Each row of a before or after table is a point. The points were changed in one or more steps. Then noise was added and the rows were shuffled. The steps act on how far a point lies along the listed directions, d1 being the first. Write out the steps. A step turns or swaps two directions, mirrors them in a line or flattens them onto one, adds a multiple of one to another, or multiplies one. Angles are multiples of 10 degrees, from the lower direction toward the higher: turns from -170 to 170, lines from 10 to 170 but not 90. Use the fewest steps. Two steps may share a direction if one is a turn and the other turns, adds or multiplies; they go together, in the order done. Otherwise the lowest direction goes first.

Directions:
(1): [-2.2 -1.0  4.8]
(2): [-4.6  2.2 -1.7]
(3): [-1.7 -4.8 -1.7]
Before:
[[ 2.5  5.8 -0.4]
 [-0.7 -3.1  1.6]
 [-0.5 -0.1 -2.4]
 [ 2.4  6.0  2.3]
 [-3.7 -2.3 -2.2]
 [ 0.6 -2.5 -5.2]
 [-0.6  3.5  0.4]
 [-3.1 -2.3 -1.6]
 [-2.3 -0.2 -0.4]
 [-2.0 -1.2 -1.4]
 [-0.2  5.4  3.5]
 [-2.2 -3.7 -5.6]]
After:
[[ 1.7 -2.9  1.2]
 [ 1.3 -7.3 -2.6]
 [-1.0 -5.5 -1.6]
 [-0.4 -1.4 -1.2]
 [ 2.2 -4.3 -1.9]
 [-0.5 -3.0 -1.1]
 [-0.5 -4.9 -1.0]
 [-2.9  3.4 -0.6]
 [-3.9  7.0  0.6]
 [-2.2  8.8  0.5]
 [-2.7  7.4 -0.5]
 [-1.2 -1.7 -0.8]]
Steps: multiply d1 by 0.4; multiply d3 by 1.3; turn d2 and d3 by 40 degrees

Directions:
(1): [ 5.2  1.1 -3.0  0.4 -2.5 -1.2  0.5  0.4  6.4]
(2): [ 1.5 -0.5 -2.5  6.9  0.3  4.7  1.0  2.0 -1.9]
Before, 13 rows:
[[-3.0 -1.2  2.6 -2.0  1.7 -0.4 -0.4 -1.4 -4.7]
 [-6.0 -0.4  4.5 -5.4  1.1 -2.9 -0.8 -2.0 -3.1]
 [ 0.4  0.1 -1.6  0.4  1.2 -0.3  0.2 -0.2  0.9]
 [ 0.4 -0.5 -1.6  3.7  0.6  2.0  0.9  1.6 -0.3]
 [-0.1 -1.4 -0.8  2.2  0.0  1.4 -0.5  1.5 -1.6]
 [-2.1  0.7  2.5 -3.9  0.5 -1.0 -0.3 -1.0 -2.2]
 [-1.9 -1.1  1.6  3.9  2.2  1.7 -0.1  1.3 -5.5]
 [ 0.4 -0.4  1.7 -4.5 -2.1 -3.8 -0.4 -1.3 -0.1]
 [ 1.9  1.1 -0.3 -0.7 -0.5 -2.0 -1.0 -0.1  4.2]
 [ 1.5  0.0 -1.6  0.6 -0.1  0.9  0.8  1.4 -0.4]
 [-0.1 -0.2  1.6  0.1  0.4 -0.1 -0.2 -0.6 -1.0]
 [-1.7  0.0  0.8 -3.7 -0.1 -2.6 -1.3 -1.6  0.7]
 [-2.3 -0.2  1.7 -2.1  1.4 -0.4 -1.3  0.1 -2.4]]
After, 13 rows:
[[ -9.0  -2.4   6.0   2.6   5.4   2.5  -1.1   0.5 -13.6]
 [  7.1   2.3  -3.4   0.3  -2.8  -2.8  -0.6   0.5  10.2]
 [ -2.1  -0.4   0.7  -2.7   0.3  -1.7  -1.3  -1.4  -0.4]
 [  0.4  -0.3  -1.5   2.7   0.4   1.3   0.9   1.2   0.6]
 [ -1.6  -0.7   2.5  -0.1   1.2   0.3  -0.4  -0.7  -2.9]
 [  1.6   0.4  -2.4   0.4   0.7  -0.5   0.1  -0.2   2.4]
 [  1.1  -0.4   1.1  -3.2  -2.3  -3.1  -0.1  -0.8   0.0]
 [  2.7   0.4  -2.0   0.2  -0.6   0.4   0.9   1.4   1.2]
 [ -1.4  -1.5   0.3   1.3   0.8   1.3  -0.6   1.3  -2.8]
 [ -5.9  -0.3   4.5  -3.2   2.5   0.6  -0.6  -1.0  -7.5]
 [ -6.7  -1.2   4.1  -1.8   3.4   1.0  -1.7  -0.1  -7.9]
 [-10.0  -2.8   6.6  -2.1   5.2   1.7  -1.2  -2.0 -13.8]
 [-13.7  -2.2   8.6  -4.4   5.0   0.3  -1.4  -2.2 -13.6]]
Steps: multiply d1 by 3; multiply d2 by 0.7

Directions:
(1): [ 4.3  3.0 -2.7  0.3 -2.3 -7.2  3.1  0.6  2.2  0.1  0.3 -3.0  4.5  0.0]
(2): [-0.4 -3.0 -1.9 -3.7  0.6 -3.5  1.8  1.7 -0.2 -2.4 -7.4  0.4 -4.2 -3.5]
Before, 9 rows:
[[ -1.1  -2.0   0.3   1.5   0.9   1.0  -1.2  -0.6  -2.5   0.2  -0.9   1.0
   -2.4  -2.2]
 [  0.1   1.1   0.0   0.5   1.6   3.6  -0.3   1.4  -1.8   2.2   4.4  -0.2
    1.1   0.8]
 [ -1.4   0.5  -0.3   1.5   0.3   3.2  -2.9  -0.9   0.4   1.4   0.3   3.5
   -0.3   0.6]
 [  1.5   1.5   0.1   0.0  -2.0   0.7  -0.7  -3.5   2.4   0.3   5.0  -2.2
    4.4   2.6]
 [  2.0  -0.6  -0.1  -2.4   0.4  -2.5   0.6   1.6   1.1   0.2   0.1  -0.6
   -1.2  -1.1]
 [  0.1  -2.0   1.7  -0.2  -0.4  -1.1   1.1  -2.8   1.0  -1.3  -0.7   0.6
   -0.5   1.3]
 [  2.2   3.5   1.6  -0.4  -2.3  -1.8   1.3  -0.4   1.9   0.3   4.9  -2.3
    3.9   0.9]
 [ -4.8  -0.3   1.2   0.3   1.1   2.1  -1.5   1.8  -0.9   0.4  -0.9  -1.1
   -0.2   1.2]
 [ 10.6   9.8  -6.7   0.6  -5.5 -16.6   6.5   0.7   6.4   0.4   1.5  -7.6
   12.4  -0.2]]
After:
[[  5.0  -0.1  -7.9  -8.2  -1.9 -16.7   7.1   3.8   3.5  -5.2 -15.4  -3.3
   -1.9  -8.2]
 [  2.6   1.8   0.0  -2.9  -2.5  -5.3   2.9   0.9   2.0  -1.4   0.0  -2.5
    2.1  -1.4]
 [ -3.7   1.4   1.2   1.4   0.6   1.6  -1.6   1.6  -0.2   1.1   1.2  -1.8
    1.8   2.2]
 [ -0.2  -2.1   1.8  -0.2  -0.2  -0.6   1.0  -2.8   0.9  -1.1  -0.3   0.6
   -0.5   1.6]
 [  0.1   2.4  -1.0   2.2  -0.5   1.3  -2.1  -0.9   1.3   2.0   1.9   2.4
    2.1   1.5]
 [  2.2   2.0  -1.5   0.3   0.7   0.1   1.3   1.7  -0.7   2.3   3.9  -1.7
    2.7   0.5]
 [ -0.8  -0.9   0.9   2.9   0.6   2.1  -1.7  -1.1  -2.2   1.1   1.4   0.7
   -0.8  -0.8]
 [  3.1   1.0  -1.9  -1.9  -2.6  -4.0   1.4  -2.6   3.0  -1.1   1.1  -3.1
    3.7   0.6]
 [  0.7  -1.6   0.4  -2.7   1.2  -0.5  -0.2   1.3   0.3   0.0  -0.3   0.3
   -2.6  -1.3]]
Steps: turn d1 and d2 by 60 degrees
